Each row is a point. The last column is the point's height on a tilted bowl or saddle (a function of degree 2), plus a little noise. Count its main directions that bend up, bend down and stay straight.

Points (11 x 3)
[[-3.0 -0.9  1.1]
 [-0.4  1.9  0.4]
 [ 1.1 -5.2  3.6]
 [ 2.1 -0.5  0.5]
 [ 2.0 -0.5  0.5]
 [ 3.5 -5.0  5.2]
 [-1.4 -0.3 -0.1]
 [ 3.6 -4.9  5.2]
 [ 2.3 -3.1  1.9]
 [ 3.8  2.9  3.6]
 [-2.3  1.7  1.0]]
Directions: 2 up, 0 down, 0 straight

Points (18 x 4)
[[ 4.5 -2.2  0.9  0.4]
 [-1.2  0.6  1.8  1.0]
 [-0.5 -2.2 -3.6 -1.9]
 [ 4.8  1.5 -6.9 -6.3]
 [ 1.5  0.4 -1.6  0.5]
 [-0.3  2.2 -2.1 -0.7]
 [ 2.6 -0.1  1.8  0.7]
 [ 1.8  1.1  6.7 -4.6]
 [ 2.2  2.3 -1.5 -0.7]
 [-1.5  2.1  2.6  0.1]
 [ 2.6 -3.2 -1.4 -0.5]
 [ 1.3  2.4 -6.0 -5.9]
 [-1.9  2.2 -1.5 -0.2]
 [ 4.0 -2.1  3.5 -1.1]
 [-1.8 -0.8  1.6  1.0]
 [-0.2 -3.2 -2.9 -1.9]
 [ 5.2  4.1  4.7 -5.7]
 [-0.5  1.8  0.1  0.6]]
Directions: 0 up, 2 down, 1 straight

Points (49 x 7)
[[ 7.7  3.1  0.7 -2.3  0.1  0.4  5.4]
 [-0.7 -2.6 -0.5  2.5  3.2 -1.4 -1.2]
 [ 4.1  2.7  2.5  2.6  0.0  3.7 -2.4]
 [-0.8  0.8 -0.4 -0.2  1.5  4.1 -1.0]
 [-1.6  1.7  2.0 -2.7  0.1 -5.9 -5.1]
 [ 3.0  1.9  2.5 -6.1  0.8 -1.2 -0.5]
 [ 2.0 -0.8  1.7 -1.7 -3.9  0.0  0.5]
 [-4.1 -2.4  0.7 -3.4  0.7  1.0 -1.6]
 [-2.2 -1.7 -5.0  3.0 -3.3 -0.7 -1.3]
 [-0.6 -5.6 -3.8 -0.6 -1.6  5.9 -4.7]
 [-0.7 -3.7 -1.1  0.6 -1.2  2.0 -0.1]
 [-1.1 -3.2  4.1  0.4  3.4 -1.3 -2.6]
 [ 2.6  2.7  1.3 -1.9 -2.0 -0.8  1.2]
 [ 3.1 -1.0  0.5  2.3 -1.3  0.8 -0.7]
 [ 3.1 -5.7 -4.4 -0.8  3.5 -1.5 -3.4]
 [ 5.0 -1.9  2.4 -1.6 -2.2 -1.3  1.5]
 [ 0.2  0.2  1.0  1.3  0.0  0.5  0.1]
 [ 0.0 -2.5  4.3 -0.5  0.3  1.8 -2.5]
 [ 3.0  2.1 -3.5 -3.1 -0.9 -1.6 -0.7]
 [ 3.1 -2.1  3.0  0.6 -3.1 -0.6 -0.6]
 [ 9.0 -1.5  0.2  4.5 -3.1  0.7 -3.2]
 [ 1.1  2.3  4.1  3.7 -2.4 -2.8 -4.0]
 [-0.8 -0.6 -3.0 -5.5 -4.1  1.4 -4.9]
 [-0.8 -0.9  0.8 -0.9 -2.2  4.0 -1.2]
 [-1.8 -3.0  0.0  2.4 -3.9  2.4  0.4]
 [ 4.1 -0.6  1.2  2.6 -3.9  3.3 -1.3]
 [-1.1 -1.3 -0.7 -2.2  3.4 -1.5 -0.5]
 [ 1.7  0.2  1.8  6.2  4.0 -3.6 -8.5]
 [ 0.3  0.2 -0.6 -3.7  5.1  0.8 -0.5]
 [ 2.8  0.9 -1.8 -0.5  1.1 -2.8 -0.5]
 [ 0.0  0.2 -4.2  3.0  2.1  4.5 -4.4]
 [-1.6  0.5 -5.6  2.6 -3.8  6.9 -5.9]
 [-2.8 -0.2 -1.1 -1.6  0.3 -2.4 -0.8]
 [-3.6  2.7  3.2  2.3 -0.6  1.8  0.1]
 [-4.2  0.0 -4.1 -3.7 -3.4 -3.0 -5.8]
 [ 6.1  0.1  1.7  1.1 -5.4  0.6  1.9]
 [-4.7  1.3  2.0  0.6  1.5  3.6  0.3]
 [ 5.4 -3.2  1.2  3.0 -2.6 -2.7 -2.7]
 [-0.8  0.0  1.3  1.8  1.2  2.4 -0.4]
 [ 1.9 -2.1  0.7 -0.4 -1.4  0.0  0.4]
 [ 3.3  1.1 -0.8 -2.8 -2.1  1.6  1.2]
 [ 1.7 -2.2  3.0  1.9  2.9 -1.2 -2.8]
 [ 3.5  3.4 -0.9 -1.2 -2.4 -0.2  1.9]
 [ 4.9 -1.2 -0.2 -5.0  0.2 -3.0  1.6]
 [ 1.0 -7.2 -0.2 -0.6  3.5  1.7 -1.2]
 [ 1.2  4.7  4.7 -2.3  5.2 -1.3 -1.9]
 [-1.8 -4.0 -2.7  2.8  6.8 -0.4 -2.2]
 [-1.3 -5.9 -4.1 -0.1  5.2  2.4 -2.8]
 [-4.4 -0.1 -1.9 -3.6  2.2  2.0 -2.2]]
Directions: 1 up, 3 down, 2 straight

Points (60 x 9)
[[ 2.7  3.8 -2.0  2.5 -1.2  0.6 -3.7 -1.5  2.5]
 [-3.8 -2.7 -2.4 -2.9  3.9  1.6 -4.2 -4.8  1.9]
 [-1.7  0.3  1.7 -3.7  1.0 -3.5 -2.2  1.2  2.0]
 [ 0.5  0.3  3.0 -2.1 -1.1 -5.0 -1.3 -2.1  2.9]
 [-0.2  2.7  3.5  1.4 -0.9 -0.5  1.7 -0.5  1.7]
 [-1.7  0.8 -2.3 -0.7  0.5 -1.0  2.9  1.3  1.1]
 [ 2.0  1.1  4.2 -3.6  1.2  2.2  5.5  4.0  1.5]
 [ 1.9  0.1  5.6  1.8 -0.5  1.3  3.1  3.4  1.9]
 [-1.3  3.1  5.2 -2.4 -2.0  0.6  3.4 -3.7  2.0]
 [ 0.6 -2.8 -2.3  0.0 -4.8 -5.3  0.0 -1.4  3.1]
 [ 2.5 -1.5  0.5 -0.2 -2.3  1.4  1.1 -0.6  1.9]
 [ 1.3  0.3 -2.2  4.5  1.3 -2.5  3.2 -4.0  2.0]
 [-3.5  0.8 -1.6  1.7  5.4  1.9  2.2  2.7  2.2]
 [-3.5 -0.9  3.3 -4.5 -5.2 -2.3 -1.2 -3.6  5.3]
 [ 2.9 -1.0 -1.0  4.8 -0.8  0.2  2.2  3.3  2.1]
 [-2.0 -2.6  1.7  2.1 -1.1 -3.8 -7.8  1.6  4.3]
 [-2.8  3.3  1.1  0.7  1.8  0.2  3.5  2.6  1.8]
 [ 1.5 -5.7  6.0  2.3  1.9 -0.7  1.8 -4.9  4.0]
 [ 1.3  0.7  1.6 -3.7 -1.1  4.2  3.0 -0.9  2.3]
 [ 5.9 -5.9 -2.9 -5.1  4.3 -2.4 -2.3  0.7  4.2]
 [-1.0  2.6 -3.1  0.4  3.7 -1.2  4.1  2.6  1.2]
 [ 1.9  0.0  0.8 -0.1  1.7 -2.8  0.3 -2.2  1.7]
 [ 2.6  2.1  3.8 -1.6  0.0  0.1 -2.3  0.2  1.6]
 [-2.0  0.3  0.5  1.7 -0.7 -3.9  2.8  1.5  1.3]
 [-4.2 -2.2  1.0  3.2 -0.9  2.7  1.3 -3.2  2.7]
 [-0.1 -2.4  1.9 -0.3  2.9 -3.7 -2.8  1.0  1.4]
 [ 0.9 -2.3 -1.5 -1.7 -1.2 -0.5  3.5  0.9  1.8]
 [ 3.0  0.3  3.7 -0.5 -4.0  4.6 -4.9  1.1  2.4]
 [-3.2  2.2 -1.4  2.0  2.8  4.2  4.6  0.1  2.5]
 [ 0.4  0.4  2.2  2.5 -2.6 -3.8 -1.2 -3.0  2.9]
 [ 0.2  0.6  1.8 -0.4  7.0  1.6  2.1  1.8  1.4]
 [-5.6  3.2  1.7  0.4 -2.9 -6.8  5.3  2.5  4.3]
 [-1.3 -1.7  2.2 -2.0 -2.2 -0.5  2.3  0.2  1.8]
 [-4.6  2.2 -4.0 -5.4  0.7  0.4  0.1  1.4  4.1]
 [-4.7  2.7  4.4  4.4  1.1  4.0  6.3 -7.7  2.5]
 [-7.1  0.8  0.1  2.9  0.5  0.9  2.2  1.9  4.3]
 [-6.2  0.2  3.3  1.0 -2.8 -0.6  0.7  2.1  5.1]
 [-1.0 -0.6  3.9 -0.1 -0.4  1.5 -4.1  2.5  2.9]
 [ 3.1  3.5  1.2 -1.4  3.9 -1.2 -1.8 -3.3  2.2]
 [-0.3  2.4  7.0 -4.8 -0.8 -0.9  3.3 -0.2  1.9]
 [-0.8  1.8  0.4 -0.4  0.9 -0.6  3.3 -0.7  1.0]
 [ 2.9 -1.7 -2.3 -4.4 -1.7  2.5  0.2 -2.2  3.4]
 [-3.2  2.0  0.6 -0.1 -0.7 -0.6  2.7  3.0  1.9]
 [-1.1  0.4 -1.5  0.5  0.8 -1.4  0.4  5.0  1.0]
 [-2.2  0.8  0.2  2.3  1.0 -3.3  4.2  2.1  0.9]
 [ 1.8  0.8  1.5 -3.1  0.7 -1.9 -4.9 -1.5  1.7]
 [-4.9  2.2  4.5  1.7 -4.0  0.7  0.2  1.3  5.0]
 [-2.3 -0.2  1.5  0.9  3.2  0.0  6.3  4.9  1.0]
 [ 2.5 -0.3  2.7  0.6 -6.1  3.2  1.3  0.5  2.1]
 [ 2.3 -1.5  7.9  0.3 -0.5  4.1  0.2 -1.6  3.0]
 [ 0.3 -4.3  6.8  4.2 -0.1 -1.2  1.6  0.8  3.8]
 [-4.5  2.3  1.9 -2.4  0.1  4.1 -3.7 -0.6  4.6]
 [-1.1  1.5  0.9  0.7  2.3  1.0  1.4 -4.0  1.2]
 [-1.7 -0.8 -0.3  1.8  1.6 -0.1  3.2 -4.9  1.1]
 [-7.5  0.7 -2.6  2.3  1.1  5.1  1.0  3.4  6.6]
 [ 1.8 -1.2  1.8  0.4 -2.4 -3.9 -5.3  1.7  2.5]
 [ 0.2  2.4  3.0 -1.7 -1.1 -5.3  3.1  3.1  1.8]
 [ 1.8 -3.8  1.9  3.4  5.9 -0.9  0.9 -3.3  2.5]
 [-3.8 -4.7 -3.4  2.6  3.5 -2.4  5.0 -3.6  1.0]
 [ 3.8 -0.7 -2.5  2.6  0.8  0.9  3.1  1.8  2.7]]
Directions: 4 up, 0 down, 4 straight

Points (76 x 9)
[[ -3.3  -1.7  -2.2  -0.1  -2.3   1.0  -2.0  -3.2  -2.4]
 [ -1.3  -3.9   0.8   2.2   0.7  -2.5   2.3   3.0  -2.7]
 [ -1.3   1.6   1.2   2.3   0.9  -3.3  -1.6   3.7  -2.5]
 [  1.8  -0.9  -1.7  -4.9  -0.7  -1.0  -1.5   1.7  -0.8]
 [ -4.7   0.1  -1.1   3.0   0.4   1.5   3.5  -0.5  -4.0]
 [  4.1   0.8  -1.7   2.7   7.2   2.8  -0.9   5.1  -2.2]
 [  1.6  -5.5   0.3   4.4   0.5  -2.1   0.2   4.0  -4.3]
 [  1.6   0.5  -0.3   1.1   3.2  -1.8  -1.8  -3.8   0.4]
 [ -4.6  -0.3  -7.5  -3.0  -2.6  -0.6   8.2  -2.2 -10.5]
 [ -4.6   2.9  -6.4  -3.5   2.4  -3.7   1.6   1.1  -5.3]
 [  4.1  -4.2  -3.6   0.7  -2.3   0.7  -4.3   0.3  -3.4]
 [ -4.1   0.2   5.4  -2.7   4.1   1.7  -4.4   2.4  -1.6]
 [ -0.8  -0.2   2.7  -5.2   3.7   1.3  -1.0  -3.3   0.5]
 [  0.6   4.1   2.8   0.3   0.1   4.2  -1.9   1.5  -0.3]
 [  2.5  -0.7   3.1   0.3   3.6   2.6  -1.5   9.3  -2.3]
 [ -1.0   0.0  -0.8  -0.7  -0.1   3.9  -0.2   2.8  -0.6]
 [  0.7   4.0   1.7   1.7  -2.5  -2.0  -2.1   1.3  -2.2]
 [ -1.0   1.9   5.1   4.8  -0.5  -1.0  -0.3   3.7  -2.8]
 [  1.2   7.0  -2.2  -0.5  -0.1  -3.0   6.8  -0.5  -4.5]
 [ -0.5   1.1   2.1  -0.1   3.2  -0.9  -6.4  -3.5   0.1]
 [ -2.6  -1.3   4.4   0.4   1.7   0.7   4.7   1.0  -2.0]
 [  1.7   1.8  -1.5   3.8   1.2   2.1   3.0  -0.2  -1.1]
 [  4.1  -5.9   1.5   3.4  -0.9   1.9  -0.9   2.2  -2.6]
 [ -0.4   2.1  -3.3   1.5   2.8   3.4  -3.6   1.8  -1.8]
 [  1.3  -0.1   0.0   0.1  -2.2  -2.2  -2.8   1.8  -1.8]
 [ -1.1  -0.1  -3.8   4.3   1.0  -0.3  -2.7   0.6  -3.8]
 [ -0.5  -1.3  -1.5  -3.3  -3.9  -3.1   6.1   1.2  -2.0]
 [ -2.0   3.2  -0.3   1.7   1.0  -0.1   0.0   1.9  -1.5]
 [  3.0  -0.7  -0.3   0.5   2.3  -0.9   3.3   3.2  -0.7]
 [  2.1   3.0  -1.8   2.3   4.8   1.8   0.7  -0.3  -1.0]
 [ -3.8  -3.0  -2.2  -2.8   2.0   1.3  -2.4   2.4  -1.6]
 [ -1.8  -1.3   2.9   0.6   0.0   3.5  -1.0  -2.3  -1.3]
 [  2.9  -2.9  -0.5  -5.5   8.5  -3.2   1.9  -2.9   3.3]
 [  2.5   0.2  -0.7   1.6   4.3  -4.6  -3.5   1.0  -2.1]
 [ -0.5  -1.4  -1.6   2.5   5.8   0.4   5.4  -3.1  -1.7]
 [  3.4   1.1  -1.7   1.1   0.9   1.9   1.9   0.5  -0.8]
 [  2.8   1.4   4.2   0.5  -3.3   0.0  -2.8  -0.4  -1.9]
 [ -5.9  -2.2   0.1   1.2  -1.9  -0.9  -1.9   2.2  -4.0]
 [ -3.5  -1.5   2.6   2.3  -1.3  -5.5  -0.2  -4.4   1.1]
 [  0.0   1.8   0.9   0.9  -0.1   2.1  -3.6   0.7  -1.3]
 [ -3.7  -3.7  -3.0  -1.0   2.2   0.5   0.9  -2.6  -1.5]
 [  2.2  -2.5   0.1  -6.5   1.7   2.9   5.6   0.8   1.4]
 [ -1.9   3.2   1.4  -3.9   5.1   3.4   4.3  -0.5   0.0]
 [ -3.2  -1.0   1.9   1.3  -2.1  -1.2  -1.0  -2.6  -1.2]
 [ -3.3   0.9   8.2   1.1  -5.4   4.2   0.1  -3.4  -6.5]
 [ -6.3   0.9  -2.2   5.4  -6.7  -5.4  -2.0  -0.3  -6.0]
 [ -1.2  -3.2  -2.0  -0.4  -6.1   1.3  -1.5   4.3  -5.1]
 [  2.2   2.0  -0.9  -0.7  -0.9   0.1  -4.2  -4.8  -1.7]
 [  0.8   3.0  -1.3   2.7   1.6  -6.0   1.4   2.0  -3.3]
 [  0.3   4.5   0.3   0.8   0.7   0.5  -2.5  -0.5  -1.8]
 [ -2.6   1.2  -0.9  -2.2  -2.1   3.0   2.8   3.2  -1.2]
 [ -2.1   4.9  -6.6   0.6   0.8   1.1  -4.2  -1.7  -5.7]
 [  0.6   1.5   0.9   1.8  -0.8   3.7  -2.2   0.6  -1.1]
 [ -2.4   1.1   6.3  -0.1  -2.2   3.9  -0.5   3.5  -2.0]
 [  5.1   0.3   0.2  -0.6  -1.3  -0.1   0.3   2.0  -1.2]
 [ -0.9  -2.5   1.1   0.4   2.6   0.2  -1.4   2.0  -1.0]
 [  1.3  -0.4   2.0  -3.8  -3.8   0.8   1.3   2.0  -0.9]
 [ -0.1  -1.7  -0.6   0.7   3.0   2.7  -1.4  -1.4  -0.1]
 [  3.7   3.2   4.1  -2.8   2.6  -3.2  -1.8   1.1  -1.7]
 [  3.5   4.4   0.1   1.2  -0.5  -4.8   3.9  -2.0  -2.2]
 [ -5.1   1.7   2.8  -4.3  -0.6   3.3  -0.3  -6.3  -4.7]
 [  0.7  -1.9  -1.8  -0.1   1.8   3.5  -1.6  -1.3  -0.4]
 [ -5.0  -0.9   2.0   1.7   1.9   1.2  -6.2   1.5  -2.5]
 [  0.7  -0.4   3.8  -2.2   1.7  -0.8   1.1   0.1   0.3]
 [  5.2  -4.9   2.2   3.0  -0.9  -3.8  -3.9  -1.6   1.2]
 [ -1.9   0.5   2.5   2.8  -2.0   0.0  -1.5  -1.3  -1.6]
 [  1.0  -0.1   2.1   0.7   2.7  -2.3   3.0  -0.7   0.0]
 [ -1.1  -1.9  -0.2  -6.1  -4.1  -5.1  -0.1  -0.6   1.0]
 [ -3.4   6.8   1.7   0.1  -2.9   2.2   2.5   0.9  -1.9]
 [  4.4   0.5  -2.2   3.3  -5.4  -0.2   4.5   0.9  -2.9]
 [ -1.5  -0.8   1.7  -1.7  -3.5  -3.3  -2.0   0.0  -0.4]
 [ -1.4  -0.6  -0.8  -4.0   0.0   4.0   1.4   1.6  -0.4]
 [  2.1  -2.6  -3.1   1.4  -0.9   1.4  -1.8   1.3  -2.7]
 [  1.1  -1.6   2.8   0.3  -2.6   3.8  -6.1   1.0  -3.2]
 [ -3.2   4.3   0.4   4.8   0.7   3.4  -3.8   3.6  -1.3]
 [  3.9   1.0   1.1   1.7  -5.5  -1.9  -2.2   3.2  -3.6]]
Directions: 1 up, 4 down, 3 straight
